Each row is a point. Before rounding, the points of a table are all equally far from one centre. They may lie mostly on one side of it. Where is the centre, to within rounding?

Points:
[[-22  -8]
 [-57  23]
 [-12  -3]
 [-46  -2]
 [ -4   5]
 [-35  -8]
 [-47  42]]
Centre: [-29  20]

Points:
[[  7 -24 -10  54]
 [ 70   3  30   9]
 [  0  31  28   7]
 [ 22  23  52  12]
 [ 46 -20 -25  36]
 [ 15 -15  48  52]
 [  4  -1 -15 -11]]
Centre: [26 -6 14 21]

Points (16 x 9):
[[-33 -41  22 -54   3 -46  39  -2  24]
 [-56  29 -23  -4 -35 -12   6  -1   0]
 [-24   2 -39   0  12 -55   2 -46  36]
 [-11 -18 -25 -50  10 -45  24 -26 -24]
 [ -8 -25   6 -31  46   5  11   6  36]
 [ 12 -16 -28 -44 -28 -23  -1  16   7]
 [-15 -36  -5 -18  -6 -76  10   2  -6]
 [-18  12 -33 -31  12 -11  35  22 -26]
 [-41  -7 -18  45  -4 -28  54 -42  19]
 [-18  14   1 -44 -19 -59  40 -16  39]
 [-14 -39 -36 -44 -34 -38  44 -24 -11]
 [-52  30 -13 -18 -15 -56   8  -8   9]
 [-50  46 -13 -22  -4  -3  31 -18  18]
 [ -6 -25   6 -44 -24 -32  70  -2  -6]
 [-19 -17 -36 -10   1 -34 -12 -22 -32]
 [-21 -51 -34 -10 -15  -9  78   2  -5]]
Centre: [-24 -16 -13  -8  -4 -18  28  -9  18]

Points, 17 rows:
[[-45 -49   1  39 -19   1   4   0 -21 -25 -11 -56]
 [-50  -2  -4 -37  18  -8 -23  20   7 -34 -26  15]
 [-72  -6 -24   0 -51   9  10 -14 -16 -21 -26  15]
 [-20   6 -43   2  -8 -34  -5  13  44 -63 -37 -15]
 [-23  46 -31  38 -15 -26 -26 -11  12 -16 -26  39]
 [-47  20  -6  41 -18  24  19 -26  23 -49 -69  -4]
 [-22 -11 -41  49 -28   4 -41  36 -16 -15  12  17]
 [-28  -7 -39  74   9  41 -32   8  18 -15 -14 -38]
 [-16  31 -76  -2  -4 -15  13  41  22 -16   5 -38]
 [-56 -29   7  23  -6 -25  18  19 -39  12  17  -7]
 [ 27   8   2  39 -53 -21  -7 -15 -10 -33 -13  -1]
 [-42   3  -1  36  46 -27  21 -18  21  -7 -34  16]
 [-56 -19 -55  12  -7  34  31   7 -14  -3 -12 -42]
 [-55 -20  41  41 -25  -1 -18  -6  22 -34 -50  10]
 [-60  -6  36  17 -25  27 -22  29  19 -53 -33 -60]
 [-28 -30   7  22 -33  19  -8 -19 -23 -35  -3 -58]
 [-43 -27  21 -25  -3  -1  38  10  -6 -41 -37  -5]]
Centre: [-30  17   0  24 -14   6   6  19  17 -12  -7 -16]

Points:
[[ -6 -23  21 -20 -17  -5  22 -36 -30 -34 -20   8 -39   8 -16 -18 -27 -48]
 [ 21 -51 -18 -11  17  26  29  25 -31  -8 -30   2   4  25 -34 -18 -36  21]
 [-36 -54  10  -1 -12  29   3  41 -31   3 -55  21  -1  15 -55  15 -44 -10]
 [ 13 -58   7  24  30  11  25  19 -63  10 -36  33 -14  -8 -57 -18 -15 -39]
 [-12 -24  55   1  11  23  20   1 -16 -11 -68   8  33   1 -74  11 -42 -35]
 [-51 -52   8  10 -10  36   0  -5 -57 -22 -21  19   1  -9 -15  -6 -16 -24]
 [-16 -38  28  18  -5  15 -27   6 -54 -18 -35 -28   1   6 -36 -12  38 -40]
 [ -8 -17  32 -12 -24  10   3 -39 -24 -12  -4  27  14  47 -23   7  -2 -46]
 [ -7 -34  17 -19  14  -6   9  48 -62  11 -37  11  -5  20 -59 -37   5 -68]
 [ 17 -53  22 -28  -5   4  19  35 -48 -19  10  34 -20  19 -35  27   9 -48]
 [ -8 -22  40  -2   7  17  20  -1 -69  -6 -30  41  18  47 -69  -4   5 -15]
 [-12 -34  28  26  -4  59  37  11 -32 -16 -34   9  19  23 -45 -10  -5 -64]
 [-28 -41  34 -37   5   7  41  17 -41  -9 -47   8  10  10 -39 -26  -3 -80]
 [-17   1  19  17  -5  23  11 -18 -39 -53 -75  12 -14   1 -20   4 -21 -37]
 [-23 -26   7  12   4  -1   3  17 -39  22 -52  15 -24  36 -17  -4  34 -22]
 [  3 -67  22 -30 -23  37 -14   5 -38   4 -16   5 -15  34 -46  13   2 -51]
 [ 25 -62  33 -28  -5   6 -12  30 -49  17 -55   5 -22  10 -51  15   4 -53]
 [ 10  22  11  36  19  19   4  -7 -58 -14 -13  15   0  11 -42  -3   1 -49]
 [-35 -35  33   3  17  19  11  16 -69 -41 -19  54  29  -5 -48   8  -8 -35]
 [ 11 -27  35 -21 -11  26 -18  34 -56  23 -55  30 -21   9 -16   1 -48 -38]
 [-15 -20  -3 -23 -22  45   5 -19 -62 -15 -54  30 -18  25 -41 -25  -7 -32]
 [  5  -8  39 -22 -13  25  13 -29 -16 -14 -41  27 -26  34 -32 -18  26   8]]
Centre: [  6 -25  23 -10   3   9  -1  18 -21 -19 -33  19   6   4 -33 -12  -8 -26]

Points (31 x 24):
[[-16  34  33 -28  23  11  59 -25   2  42   6  44  19  23 -15  19 -11 -42
  -22  62 -15 -25  -9  -4]
 [ -7  11   3 -39  -3   4  80 -15 -40  55  25  27   4  16  18  26  18 -35
   -5  58  12 -29  -7 -19]
 [-26   9  10 -15 -14  40  77 -23 -28  20  -9  54  24  29 -18  31  17 -34
   -6  55  17 -13 -19 -17]
 [-35   4   3 -16  -6   9  88 -33 -14  56  -2  42   4  18  -8  13  -4  -7
  -31  40  12 -42  -3   6]
 [-12  17  32 -40 -12  -6  73 -26  -5  30  14  44   7  24  -9  13   4 -19
  -36  58  14 -15 -29  -1]
 [  6  13   9 -24   7  13  39 -33 -18  44 -10 -12  -6  24 -26  -5  37 -55
  -20  38  42 -34 -19 -21]
 [ -2   8  -7 -49  -7  12  49 -13 -23  41  13   9  -8  24 -30   9   6 -32
  -46  45  -1 -18 -12 -30]
 [  7  18  22 -15 -11   3  75 -35 -23  20   9  30  10  34 -15  -4  24 -23
  -32  46  13 -19 -27 -42]
 [-19 -10   8 -32  -4  -7  58 -24 -47  24 -11  60  -3  48  -3  18  20  -5
  -18  55  18 -39  -4   4]
 [-11  14   6 -31   3   3  75 -52 -31  42  20  44  33  18  -3  -3  15 -29
  -21  65   4 -17 -35  -6]
 [-23  18   8  -6   4  11  42 -21 -47  68   8  16  13  14 -34   2  48 -12
   15  75  45 -31 -18 -17]
 [  5  -8  15 -19 -14   7  56 -31 -29  43   8  49   5  10 -27 -19  25 -28
   -4  70  14 -37 -27 -22]
 [  4  19  18 -40   6  -7  67 -11  -6  22 -12  44   5  41   8  25  26 -15
  -15  43  28  -9  -7 -21]
 [-17  23  -1 -27 -22  22  53 -34 -10  41 -12  47   5  13   5  13  26 -18
   -3  85 -11 -23 -12  26]
 [-29  -7  22   9  18  18  65 -26 -35  59  10  27   1  35 -20   0  15 -13
  -28  46  12 -24 -18 -30]
 [-24   3   9 -41   0  20  37 -20 -36  54  34  39  -9  39 -22 -16  31 -38
  -26  59  20 -19 -26   5]
 [-18  17  33 -43  24  37  58 -16 -38  36  -1  19  21  44  -7   5  38 -37
  -10  37  -7 -18 -22 -18]
 [ -6  19  12 -45  -4  30  62  -8 -39  29 -11  43  -4  35 -24   6  30 -10
   -8  45  44 -30 -36   0]
 [ -3  -8  20 -57  -2   7  57 -35 -35  37  28  46   9  20  14  10   1  -9
  -10  26  18 -35 -20 -36]
 [-14  31  15 -44  12   7  75 -29 -44  29   5  23  13  27  -7  -3  11   0
  -18  76  21 -34 -30 -23]
 [-10  29   4 -36 -18  10  73 -13 -28  40  -7  30   6  13 -18  30  22  -3
  -25  53  -6 -25 -46 -14]
 [-24  16   1 -18   0   4  78 -31 -22  36  -7  38 -17  21  15  20  30 -28
  -38  55   9 -26  -5 -14]
 [-37  21  23 -44  -9 -18  53 -30 -16  59  20  42  12  18 -25 -26  17  -3
  -10  46  14 -17 -29 -24]
 [-24  21  16 -39   1  18  53 -20 -41  71  10  39 -11  22 -21  12  41 -17
  -10  43  38 -14  -8  11]
 [-26   0 -26 -43   1   8  58 -28 -45  50   7  33  30  40 -14 -21  12 -13
    0  59  12 -17  -7 -26]
 [-25   1  -8 -27  16   7  79 -48 -29  34  10  35  21  42  -2  -7  13 -33
  -25  58  13 -28 -31   8]
 [-29   5   5 -44   2  18  70 -37  -9  37  12  44  14  26  -9  15  19 -12
    4  53  30  -3 -36 -24]
 [  7  12 -14 -29   7  25  73 -28 -16  44  -9  31  -9  11 -21 -24  19   2
   -6  48  27 -22 -14  -7]
 [ 18  22  15 -43  12  21  77 -17 -29  20  15  21  36  37  -3   7  35 -22
  -28  60  18 -23 -12   5]
 [-16  27   4 -15   0  22  86 -44 -42  50  11  37  17  36 -26  10   8 -18
  -27  46   1 -37 -20  -3]
 [-35  -3 -10 -23   6   9  71 -22 -23  36 -18  15  18  57 -17   3  12 -17
  -39  31   9 -10 -13   3]]
Centre: [-25  24   0  -6   1   7  20 -13 -22  13  17  19  23   7  -4   5  14 -15
  -4  29  16 -35  -7   2]
